Every row gives one point. A path goes straight from each point to the next, and from the last back to the first. The post is the endless flat space through its rows: a point in 2 columns, a line in 3, a plane in 4, and so on, so that a path can go around it. Count how often the path circles the post. Going back the other way cancels.

Post, one row:
| -0.007 | -0.022 |
Path:
|  0.024 | -0.051 |
| -0.028 | -0.072 |
| -0.058 |  0.013 |
| -0.014 |  0.037 |
|  0.027 |  0.012 |
|  0.044 | -0.030 |
|  0.020 |  0.018 |
| -0.049 |  0.015 |
| -0.055 | -0.051 |
|  0.010 | -0.091 |
|  0.043 | -0.039 |
|  0.015 |  0.012 |
| -0.030 |  0.015 |
| -0.071 | -0.005 |
| -0.064 |  0.029 |
| -0.019 |  0.018 |
|  0.010 | -0.017 |
Times around: 0

Post:
|  0.036 |  0.037 | -0.021 | -0.002 | -0.038 |  0.013 |
| -0.027 |  0.022 |  0.000 | -0.048 | -0.043 |  0.050 |
|  0.061 |  0.007 |  0.000 |  0.031 |  0.029 |  0.032 |
|  0.033 |  0.030 |  0.000 |  0.037 | -0.037 |  0.021 |
| -0.034 | -0.047 | -0.002 | -0.031 |  0.056 |  0.010 |
Path, 19 rows:
| -0.002 | -0.034 |  0.038 |  0.052 | -0.027 |  0.006 |
|  0.047 |  0.031 | -0.011 |  0.039 | -0.026 | -0.020 |
|  0.038 |  0.021 |  0.023 |  0.066 |  0.014 |  0.055 |
|  0.049 |  0.026 | -0.012 |  0.034 | -0.012 |  0.059 |
|  0.000 | -0.053 | -0.031 | -0.024 |  0.035 |  0.014 |
|  0.030 | -0.017 |  0.002 |  0.029 |  0.014 | -0.023 |
| -0.006 | -0.018 |  0.029 | -0.042 |  0.077 |  0.039 |
| -0.029 |  0.079 | -0.024 |  0.027 | -0.116 |  0.023 |
| -0.009 |  0.002 |  0.007 |  0.077 | -0.042 |  0.050 |
|  0.081 |  0.016 | -0.013 | -0.027 | -0.001 |  0.062 |
| -0.009 | -0.048 |  0.018 | -0.009 | -0.004 |  0.035 |
|  0.036 |  0.029 | -0.023 | -0.015 | -0.027 |  0.048 |
| -0.014 |  0.018 | -0.013 | -0.057 |  0.006 |  0.056 |
|  0.071 |  0.080 |  0.017 |  0.003 | -0.014 |  0.029 |
|  0.049 |  0.028 | -0.045 | -0.069 | -0.006 | -0.015 |
|  0.017 |  0.000 | -0.011 | -0.008 | -0.014 |  0.039 |
|  0.058 |  0.035 |  0.019 |  0.103 | -0.032 |  0.058 |
|  0.032 |  0.054 | -0.014 |  0.020 |  0.003 |  0.082 |
|  0.022 | -0.001 |  0.010 |  0.050 | -0.028 |  0.071 |
Times around: 1
